Each row is a point. The points of each table are mixes of a few directions, plus a little noise. Count the directions of each table, and those that both share. Where both have some left over, give the other angles between the two spaces (their principal angles), to ten degrees, smallest first.
In the rows, 128 means zero.

First:
[[203 147]
 [158 135]
 [104 122]
 [ 47 108]]
Second:
[[186 141]
 [112 124]
 [ 29 104]
 [201 145]
 [179 140]
 [ 80 117]
 [108 123]]
Directions: first 1, second 1, shared 1

First:
[[ 81 157  80]
 [119 134 118]
 [106 141 106]
 [206  80 208]]
Second (5 x 3):
[[ 91  21 204]
 [125 115 136]
 [147 183  92]
 [135 147 116]
 [143 173  96]]
Directions: first 1, second 1, shared 0; angles 60

First (7 x 6):
[[102 111 194 178 188 137]
 [123 130 230 191 127 185]
 [128 132 152 144 122 149]
 [182 111 141  87  69  58]
 [153 136  58  74  85  96]
 [132 133  53  84 120 100]
 [ 77 144  65 139 187 170]]
Second:
[[121  93 163 137 182  66]
 [143 136 109 109  95 128]
 [122 155 109 134 102 187]
 [ 73 140 160 194 194 208]
 [155 177  66  94  27 194]
 [129 111 141 127 147  94]
 [151  84 148 101 149  19]]
Directions: first 3, second 2, shared 2

First, 10 rows:
[[ 97 116 112  93 139 137 171 100]
 [ 88 150  80 125 126 158 146 137]
 [131 171  99 194  87 138 145 118]
 [139  88 133  59 166  97 135  70]
 [101 115  85  90 125 131 111  80]
 [113 137 168 182  99 151 160 183]
 [157 138 140 151 126 118  76 155]
 [143 158 118 145 147 132 148 149]
 [126  43 200  50 152 102 106 111]
 [177 165 148 197 116 120  77 174]]
Second:
[[119 158 114 111  55 110  73  60]
 [115 103 153 123 122 145  86 143]
 [104  96 160 135 105 150 122 124]
 [177 155 115 182 120  79 165 154]
 [141 118 147 178 101 114 158 143]
 [123 163  61  41 249 151 175 122]
 [124 115 145 151 110 130 143 131]
 [122 118 131 103 163 144 103 147]]
Directions: first 5, second 4, shared 2; angles 30, 30

First (9 x 11):
[[124 210 103  64 168 131 126 135 143 124 160]
 [122  71 139 173 104 127 142 120 138 130  92]
 [103 153 105 106 141 131 160 124 180 125 111]
 [148   7 176 220  73 121 106 123  73 133  98]
 [133 112 135 139 121 126 123 127 119 129 126]
 [150  85 156 161 108 125  99 130  77 128 135]
 [112 154 111 112 141 129 151 125 164 126 117]
 [ 99 144 106 118 136 131 172 121 191 128  99]
 [158 221 124  53 169 125  74 146  68 121 210]]
Second, 8 rows:
[[136  74 172 151  98 123 147 133 119 117 121]
 [162 136 155 112 126 168 182 113 168 105 144]
 [ 91  99 151  88 119  89 120 164 124 102 126]
 [181 112 148  96 125 115 118 113 148 130 181]
 [146  91 118 123 134 168 110 112 166 106 125]
 [ 78 226  68 148 166 130  83 152  46 151 106]
 [ 90 198  78 174 149 127  90 141  46 164 102]
 [143  87 131 134 111 103 176  99 210 150 123]]
Directions: first 2, second 6, shared 2

First:
[[122 141 109 120  66 166 116  96 136 167 153  78]
 [113 139  95 119  22 200 102  75 142 187 159  60]
 [144 123 158 130 225  60 154 174 112  77 105 185]
 [110  97 120 148 103 163 111 129 138 118  98 157]
 [138 151 129 113 130 116 136 121 124 144 152  98]
 [129 117 138 137 160 110 134 146 125 104 110 159]
 [119 130 113 126  83 162 116 106 134 152 139 100]
 [147 125 162 131 237  50 158 179 111  71 105 188]]
Second, 10 rows:
[[133 122 117 120 117 150 120  97 193 139 119 159]
 [123 135 107 100 103 159 134 104 184 152 136 162]
 [142 111 141 151 144 121 109 113 148 112 104 125]
 [109 152 130 120 131 102 154 185  20 126 162  90]
 [116 147 138 131 141  94 150 187  12 117 157  79]
 [ 97 172  84  56  75 164 172 141 128 182 187 160]
 [164  77 180 212 189  86  77 110 130  68  59  93]
 [125 131 134 133 135 114 131 145  90 120 132 110]
 [141 111 116 124 115 163 106  68 249 141 101 179]
 [130 125 133 135 134 125 125 128 126 124 122 125]]
Directions: first 2, second 2, shared 0; angles 60, 60

First (8 x 18):
[[126 123 127 143 141 144 120 128 134 134 127 125 124 139 120 133 124 135]
 [126 126 127 132 129 130 126 129 129 129 134 129 130 126 122 127 128 122]
 [138 149 135  56  64  58 164 123 103  97 136 141 152  75 170 102 149  92]
 [139 141 139 101 156 130 125 113 122 125  52 101  90 174 177 151 114 217]
 [120 118 120 152 114 133 128 138 133 132 177 144 151 103  92 115 136  73]
 [129 123 132 155 188 173 103 121 140 145  70 101  87 193 137 160 105 213]
 [117 109 118 180 143 162 112 138 143 145 170 138 139 127  77 128 127  94]
 [128 133 127 106  89  97 145 131 119 115 159 144 153  88 128 108 142  78]]
Second (11 x 18):
[[105 155 111 119 101 149 118 113 132 125 129 143 118 109 157 155 121 145]
 [137  95  97 158 126 173  68 166 109 131 144  98 140 151 142 140 177 133]
 [146  95  97 163 125 140  98 161 136 157 151 107 135 145 139 126 192 122]
 [164 160 184 110 157  94 184  71 130  95 113 131 137 101 118 112   7 162]
 [135 119 123 137 125 121 128 142 126 139 134 124 128 137 117 124 144 118]
 [113 122 114 127 139 141 109 109 158 134 130 130 129 116 176 129 170 132]
 [135 119 117 141 116 141 112 156 108 130 135 117 130 143 112 134 137 125]
 [119 144 112 127 103 102 155 115 165 162 138 151 113 112 143 131 155 119]
 [121 151 202  80 148  84 193 125  72  76  84 145 124 141  27 103  10 106]
 [142 115 113 148 113 145 105 165 100 133 139 112 131 148 108 137 137 127]
 [ 91 133 137  99 153 115 140  85 171 125 112 151 122 106 167 114 157 118]]
Directions: first 2, second 5, shared 0; angles 60, 60

First (9 x 20):
[[143 128 155  91  70 118 154 124 143 136 164  96 105 123 121 114 141 127
  113 121]
 [132 133 134 136 122 147 112 120 128 131 133 132 134 136 110 127 142 130
  121 162]
 [151 127  95 154 159 133 126 122 133 137 105 131 131 104 127 130 102 130
  118  93]
 [ 85 121 121 157 117 134  86 125 145 120 102 152 139 131 143 157 127 100
  157 137]
 [ 84 118 171  82  57  92 137 123 141 121 161 117 106 127 141 147 138 111
  137 117]
 [171 138  96 124 162 146 158 139 131 116 109 115 143 124 133 122 163 138
  161 140]
 [128 130 127 144 216 115 120 123  66 133 131 159 141 134 107 114  80 171
   70 123]
 [125 123 156 114 116 117 157 169 112 140 145 119 109 169 156  84 117 126
  127 122]
 [135 133  98 152 132 150 105 107 151 120 102 135 144 105 117 158 144 119
  147 139]]
Second, 8 rows:
[[128 127 128 129 129 128 129 128 128 129 127 128 127 129 127 128 127 127
  130 129]
 [118 114 143 148 176 133 130 154  94 142 102 142 113 150  87 112 108 111
  219 176]
 [129 128 127 127 126 128 127 127 129 126 129 128 129 127 130 128 129 129
  124 126]
 [141 147 109 100  63 121 126  93 173 111 163 111 148  98 182 149 154 151
    7  65]
 [132 135 122 118 106 125 127 116 144 122 141 122 135 118 146 135 137 136
   85 105]
 [124 122 134 139 150 131 129 141 113 134 116 134 122 139 110 121 118 119
  170 150]
 [132 134 122 119 106 126 127 116 143 122 141 122 135 118 146 135 136 136
   87 106]
 [121 116 139 145 167 132 130 150 101 138 107 139 116 145  95 116 111 114
  201 166]]
Directions: first 6, second 1, shared 0; angles 50

First:
[[162 120 128 124 137 179 167 126 138 132 140 139 115 116 140 129 106 124
  106 110 112 149 156 169]
 [ 67 163 117 153 135  97  45 146 142 174 118  56 144 114 130 162 179 135
  214 149 126 116  98 108]
 [139 144  97 147 144 223 147 183 159 203 124  84 109  83 143 182 113 139
  137 100 118 182 157 196]
 [142 137 116 137 145 194 139 147 153 172 137  95 113  98 145 157 123 129
  148 111 107 157 150 182]
 [150 135 125 135 149 191 142 133 153 161 145  99 113 101 150 148 125 125
  149 111  98 154 154 185]
 [121 119 134 120 114  86 126 117 110  99 120 153 137 149 114 109 127 129
  108 137 145 110 114  93]
 [112 117 127 118 101  73 130 136 100  95 102 169 140 153 101 110 118 135
   85 137 168 111 107  72]
 [155  97 155 100 110  79 164  80  97  47 136 202 131 167 115  70 106 117
   66 135 136  99 125  91]
 [103 120 153 117 115  31  91  84 100  70 128 153 149 167 113  87 153 119
  138 161 138  76  93  59]]
Second (8 x 24):
[[ 92 132 155 139 164 198 203 103 101  78 137 161 139 160  71 148  96 109
   44 143 155 110 136  60]
 [217 107 100 136 100 106 179 132 101 160 166 150  95  99 163 122  56 157
  117 132  94 189 151 249]
 [107 137 122 124 117  81 112 129 135  92  95 149 145 144 100 128 141 124
  138 123 150 110 122  52]
 [119 130 135 123 135 149  84 138 148 165 136  84 124 112 162 121 168 126
  164 124 114 121 119 166]
 [ 84 140 138 120 133 112  65 137 158 126 101 101 144 135 131 122 188 119
  173 122 139  99 111  78]
 [135 123 143 132 148 201 127 132 131 178 166  86 111 111 170 131 137 126
  128 133 102 134 127 213]
 [131 126 120 130 120  97 176 117 105  75 110 186 138 150  78 135  84 128
   87 133 152 130 136  64]
 [137 129 115 121 107  80  80 139 147 148 115 112 127 114 154 117 155 138
  176 119 119 133 120 147]]
Directions: first 3, second 3, shared 0; angles 30, 30, 90

First (8 x 32):
[[116 105 154 122  86 118 133  98 169  68 121 160 104 124 142 121 124 195
  130 130 124 111 139 131 128 111 165 145 108 110  76  80]
 [155 155 144 157 140  55 165 199  77 113 241  51 219 111 120  75 123 151
  209 120  98  66 129 113 150 106 123 162 153 200 121 106]
 [158 128  95 147 175 173  96 119  83 130  79 156 199 128  75 117 134  97
  115 127 101 157  75 116 132 149 121 151 149 104 151 174]
 [158 135 104 149 169 149 110 137  81 130 112 133 202 125  84 110 132 105
  133 125 102 139  87 116 135 141 120 152 151 125 147 162]
 [114 113 149 119  93 118 134 108 164  92 126 146  96 127 146 129 124 173
  128 130 133 116 144 133 126 115 152 133 111 118  93  92]
 [115 118 119 114 125 162 111  98 150 142  77 160  83 136 133 155 131 110
   90 132 144 158 129 136 117 139 126 109 118  97 136 142]
 [ 85 149 126  92 121 122 146 148 157 233 145  80   7 144 190 187 129  50
   96 132 192 152 188 150 110 138  81  45 114 150 183 152]
 [122 121 134 124 116 128 128 117 142 116 122 138 114 128 134 131 127 143
  124 129 130 127 133 130 126 124 137 129 121 121 116 116]]
Second:
[[197 127 123 146 140 128 146  99 126  88 149 200 208 132 116 182 130 109
  180  77  53 132 119 175 163  85 186 161  77 121  55 179]
 [ 96 134 138 115 120 122 104 137 146 145 136  93  76 123 144 107 121 154
  101 155 161 132 142 107 117 147 117 124 142 128 159  93]
 [ 83 143 151 103 115 110  70 133 179 153 168  74  32 117 166 104 108 192
   85 172 173 140 165 101 124 154 137 139 134 123 169  59]
 [109 140 145 113 121 114  86 126 168 138 165 102  71 120 155 122 113 174
  106 151 145 138 155 117 133 138 149 145 120 122 142  86]
 [106 117 116 132 127 141 158 148  90 142  80 110 136 134 109 102 140  94
  118 135 155 115 107 110 103 142  72  92 165 136 156 139]
 [159 129 126 137 133 127 133 113 130 109 142 161 162 128 124 154 127 122
  152 105  93 131 125 149 146 108 159 146 101 124  94 149]
 [ 89 114 113 130 125 146 163 159  80 153  63  93 125 135 106  85 144  88
  106 145 175 112 103  98  89 153  48  77 185 140 176 134]
 [184 121 115 148 141 136 162 109 105  95 122 191 214 135 105 168 137  90
  175  81  68 125 106 165 149  94 156 140  97 127  70 185]]
Directions: first 3, second 2, shared 0; angles 50, 60

First:
[[154  87   7 155 123  82 123 119 114  83  94 114 131 165  93 148 137 177
   78 199 171 114 102 156 111  69 101 139 149  63 147 102]
 [137 111 107 121 112  97 139 138 100 130 133  78 127 122 111 135 161 135
   86 151 132 111 134 137 131 100 120 112 133 113 139 122]
 [121 132 156 111  91 124 106 151 119 110 139 125 112 101 136 123 152 108
  115 122 111 133 155 120 129 101 132  95 113 123 152 156]
 [136 114 128 112 130  99 169 134  88 170 147  43 139 119 106 134 168 129
   90 137 127 100 132 136 142 131 125 117 136 133 122 108]
 [109 159 208 119 141 171 128 127 149 155 147 158 127 110 155 114 107  99
  179  76 103 143 137 110 138 176 146 132 113 173 109 143]
 [138 115  98 134 140 116 146 120 121 140 123 103 138 143 114 135 131 143
  116 143 141 114 115 138 127 131 121 140 139 121 120 107]
 [111 164 186 140 176 192 128 104 179 156 127 202 137 139 163 114  64 113
  215  75 117 153 111 112 130 205 146 169 123 177  90 127]
 [113 155 152 146 137 179  84 118 185  92 111 239 116 136 163 115  71 118
  195  98 124 164 120 114 114 148 139 150 116 140 125 149]
 [134 113 110 119  99  96 127 145  98 118 134  87 122 116 111 134 164 130
   83 149 129 115 143 134 129  88 121 100 127 106 148 132]]
Second (10 x 32):
[[136 178 116 182 120 110 147 148 127  80 131  92  60 164  61 116 132 100
  151 153  95 191 176 195 135  97 133  73 145 186 107 146]
 [122 161  92  67 188 166 165 141 178 149 138 147 130 102  84 159 131 183
  136  63 146  77 135  97 157 124 149 176 108  75 140 143]
 [137  81 134 132  92 113  95 118  74 117 138  97 123 142 168  80 115  91
  134 176 127 166 109 118  89 113 130 117 125 173 126 139]
 [125  92 147 142  88 103  80 106 101 134 110 118 170 150 172  89 139  98
  103 139 131 145 104 122  96 124 124 116 123 164 154 118]
 [128 175  95 126 155 139 154 151 156 114 137 109  91 142  60 127 133 144
  146  94 120 139 156 144 140 100 145 124 123 134 135 149]
 [137 112 132 123 130 129 131 122 114 123 133 134 125 109 150 135 117 124
  131 159 131 125 123 125 134 140 127 133 130 123 108 130]
 [138 155 116  88 177 146 169 127 162 119 123 159 128  82 107 174 122 156
  134 130 145  93 147 127 183 153 142 151 124  86 102 139]
 [ 98 153 137 202 107 129 137 164 134 145 158 112  73 182  87 134 132 136
  147  84  82 150 134 152  87 101  94 102 161 117 139 103]
 [131  88 158  96 124 116 102  85 136 152  87 176 226  89 201 146 138 126
   83 138 163  80  99 101 146 179 121 150 113 103 139 104]
 [126  84 148 120 107 125 102 111 100 144 130 139 158 117 189 121 120 121
  116 150 140 116  95 101 109 146 119 141 128 118 130 117]]
Directions: first 3, second 5, shared 0; angles 70, 90, 90

First (9 x 32):
[[ 90 124 118 156 130 111 139 111 124 133 175 146 144 133 141 117 159 141
  122 110 139 102 160 160 162  90 110 147 159 176 133 145]
 [107  99 111 109 108 155 126  93 142 143  93  78 107 131 134 123 128 139
  161 147 158 137 117 160 119 164 156 115 119 116 120 120]
 [203 164 204 148 146  65 116 116  93 119 230 195 249 100 161 221 150 104
   62 102  69  80 166 124 176   9  57 202 112  97 142 210]
 [ 93 114 155 157 149 158 112 175 170 119 130 141  98 107  60  66 148 110
  124 178 155 130  71  75 125 148 126  25 132 136 143  81]
 [154 113 114 105 137 166 132 148 135 100 108 102 118 121 133 136 136 140
  131 158 109 171  89 119 105 171 165  70 139 111  89 105]
 [133 130  89 112 122 139 141 145 124 122  86 113  90 150 134 117 102 138
  141 116 124 160 129 127 102 174 155 134 134 139 114 105]
 [127 160  93  87 125 110 135 106  79 126  87 123 107 141 160 128 100 150
  155  89  98 135 156 129  98 119 149 165 136 110 113 136]
 [ 87 132 175 157 125 105 107 103 140 159 156 151 145 110  97 106 139 105
  128 133 163  71 135 121 156  75  84 135 106 123 177 145]
 [157 117  93 123 110 142 143 154 145 130  86 104  96 160 132 137  90 125
  128 119 136 168 129 138 110 199 151 156 115 143 122 105]]
Second (8 x 32):
[[ 44 133  53 151 127 106 165 107 104 133 153 144  99 163 161  79 152 173
  146  71 143 114 196 183 152 106 131 170 201 229 121 131]
 [225  91 190 102 111 160 103 111 160 129 124  78 187  99 135 222 123  96
  109 189 122 147  76 136 126 160 133 116  58  36 117 150]
 [201 186 175  96 147  88 109 136  76 111 130 169 173 105 142 179 100 110
  105 106  56 118 131  72 106  66 105 160  98  51 128 163]
 [ 53 127 112 157 157 130 137 134 124 110 176 157 119 116 118  67 186 155
  131 131 133 110 130 127 151  86 124  65 195 186 118 117]
 [112 118 129 147 119 128 128 133 149 143 126 128 116 137 111 113 122 118
  128 130 155 121 131 133 137 142 119 137 119 147 147 120]
 [149 114  99 134 132 158 142 185 154 108 105 119  93 146 112 115 115 128
  117 141 127 177 103 112 109 199 154  95 139 155 109  86]
 [121 116 139 144 100 117 122 108 150 166 118 116 126 142 118 134 105 106
  132 121 170 106 146 150 141 140 109 182  90 131 165 137]
 [119 139 127  94 132 136 117 111 108 125  93 112 110 116 128 115 121 137
  155 135 117 131 111 111 101 125 148 100 124  88 118 122]]
Directions: first 6, second 6, shared 6

First:
[[110 165  92 176 151  62 148  95 152 139  94 117 125 134 120 123 106 105
  107 125 140 144 130 141 132  96  72 169 117 135  82 110]
 [127 139 146 134 152 105 155 109 109 111 131 133 138 127  99 118 104 127
  131 127 150 115 109 133 119 123 124 133 107 132 156 101]
 [110 117 147 106 130 138 120 115 186 103 126 122 160 124  91 124 104 110
  133 138 154 126 133 112 115 147 161 111 123 147 129  81]
 [140  58 177  43  76 249  79 189 136 113 168 138 142 123 148 135 169 153
  165 136 105 119 146  96 124 191 226  54 161 124 171 154]
 [146 173  95 176 150  96  94  98 154 150 130 124  84 112 128 182 127 120
   79 145 116 112 112 151 138  78  86 180 112 126  92 151]
 [149 107 115 115  93 174 104 174  84 156 141 134  96 132 191 138 180 155
  136 121  81 135 143 130 144 135 133 114 158 105 126 198]
 [105 114 142 110 126 130 140 124 162 109 117 123 163 133 106 105 110 114
  144 126 150 139 139 112 118 150 149 110 130 141 127  90]
 [144 125 110 140 115 123 153 161  38 156 125 135 103 143 182 106 162 155
  142 105  96 142 133 142 142 121  94 129 145 102 134 184]
 [119 155 132 153 162  76 158  89 133 113 119 127 140 126  87 121  89 112
  118 129 160 121 109 137 119 110 105 151  99 138 134  85]]
Second:
[[120 131 102 136 116 129 108 131 164 143 114 118 121 130 145 137 138 119
  117 131 116 142 146 125 136 122 118 135 141 130  86 141]
 [107 162  72 181 138  66 135 105 165 152  85 110 118 136 141 126 121 104
  101 122 127 156 144 138 139  94  64 172 130 130  53 128]
 [144 123 167 109 144 139 142 123  90 106 155 141 134 122  99 126 112 141
  139 131 144 101 101 130 117 137 154 113 108 129 189 111]
 [152  88 202  71 127 173 168 156  26  95 170 153 150 132 113  93 127 165
  178 116 141 100 101 122 113 170 184  74 118 118 241 121]
 [134 128 133 122 127 146 101 125 158 124 139 128 123 119 118 152 129 124
  118 140 128 116 125 126 127 128 144 128 125 132 128 127]
 [134 108 145 103 116 161 121 145 119 121 142 134 132 127 133 127 139 139
  140 129 123 122 128 121 126 146 156 106 136 125 149 135]
 [123 116 123 120 113 138 131 145 120 135 122 127 131 135 148 117 141 131
  137 121 119 140 140 124 132 137 129 119 141 123 120 141]
 [ 92 123  59 156  95  90 167 161 110 170  66 110 132 162 201  71 159 121
  147  92  99 199 180 126 149 129  63 134 174 115  45 164]
 [144 145 139 123 137 167  31  94 248 117 160 125 108  89  85 222 118 108
   74 178 132  84 112 124 124 111 172 145 109 147 111 115]
 [131 156 137 155 167  70 179  97  80 116 125 133 133 131  98 108  94 128
  128 120 155 116 100 144 121 108  97 148  97 130 158  99]]
Directions: first 4, second 3, shared 3

First (8 x 32):
[[121  99 134 116 122 119 146 134 129 100 102 119 132 111 110 180 134 121
  141 100 113 122 135 141 125 152 127 154 120 132 135 125]
 [137 126 131 103 135 150 119 125 129 125 126 136 151 108 151 139 114 126
  112 151 142 129 169 120 119 142 159 105 122 146 154 103]
 [140 102 154 132 156 129 155 147 133  98 138 112 112 146 149 165  96 134
  133 163 133 127  76 110 113 102 151 122 146 153 158 120]
 [127 182 101 157  95 116 111 112 127 191 122 148 131 126 112  52 150 127
  119 122 132 135 133 131 160 123  85 114 124 103  91 140]
 [141 219 115 185  82 127  99  99 131 220 134 140 132 120 115   7 166 145
  123 128 136 141 144 128 168 113  89  83 134  91 102 128]
 [127 108 148 127 131 130 134 129 129  99 128 109 123 123 119 159 138 134
  147 107 115 124 132 138 117 136 140 141 131 126 142 126]
 [108 101 123 105 150 132 110 128 118  96 158 123 117 152 124 136 138 126
  135 101 118 122 136 141 106 128 135 156 126 115 108 152]
 [122  85 119  97 153 120 153 151 127  95 116 137 127 137 144 185  91 110
  116 152 134 123  98 115 116 128 138 148 123 159 134 130]]
Second:
[[140  97 132 104 147 127 165 147 133 105 111 137 136 119 153 188  87 119
  119 170 141 123 107 108 119 128 152 123 127 173 166 105]
 [132 145 158 172  99 130 118 131 141 137  83  94 128 111 106 123 130 134
  129 112 118 149 117 134 149 140 111 117 140 102 119 128]
 [133 133 169 152 113 151 105 129 139 117  94  89 137 106 120 138 126 137
  126 115 122 149 147 134 131 149 141 109 140 108 137 118]
 [128 134 144 136 123 142 108 124 131 126 123 112 132 122 126 120 132 133
  126 119 126 138 146 133 127 136 135 118 133 114 127 127]
 [126 152 150 151 114 151  83 118 132 138 122 103 133 123 121  91 140 138
  121 110 125 148 156 136 132 138 129 108 137  93 112 133]
 [116 126 104 116 129 111 133 116 116 129 162 144 117 141 112 113 163 129
  149  96 115 109 137 144 122 123 113 157 118 119 113 145]
 [128 152 128 166 104 113 128 129 134 155 103 120 121 129 109 102 132 128
  127 122 124 139  98 129 153 123  95 125 134 109 104 139]
 [139  94  94  78 168 114 182 149 124 117 141 176 132 140 175 177  72 109
  107 204 157 108  89  92 115 105 150 127 118 199 162 108]
 [113 148 111 123 128 135  89 106 115 142 174 135 122 145 118  70 169 135
  136  93 121 123 166 146 120 124 120 136 123  96  98 151]
 [114 154 105 129 125 129  93 108 116 151 171 140 120 149 118  62 166 133
  132  99 123 124 154 142 126 118 111 135 123  96  91 153]
 [138  72 113  81 158 104 205 151 127  89 123 157 129 122 150 224  91 112
  136 168 136 100  91 110 112 123 150 152 116 198 179 103]]
Directions: first 5, second 4, shared 3; angles 50
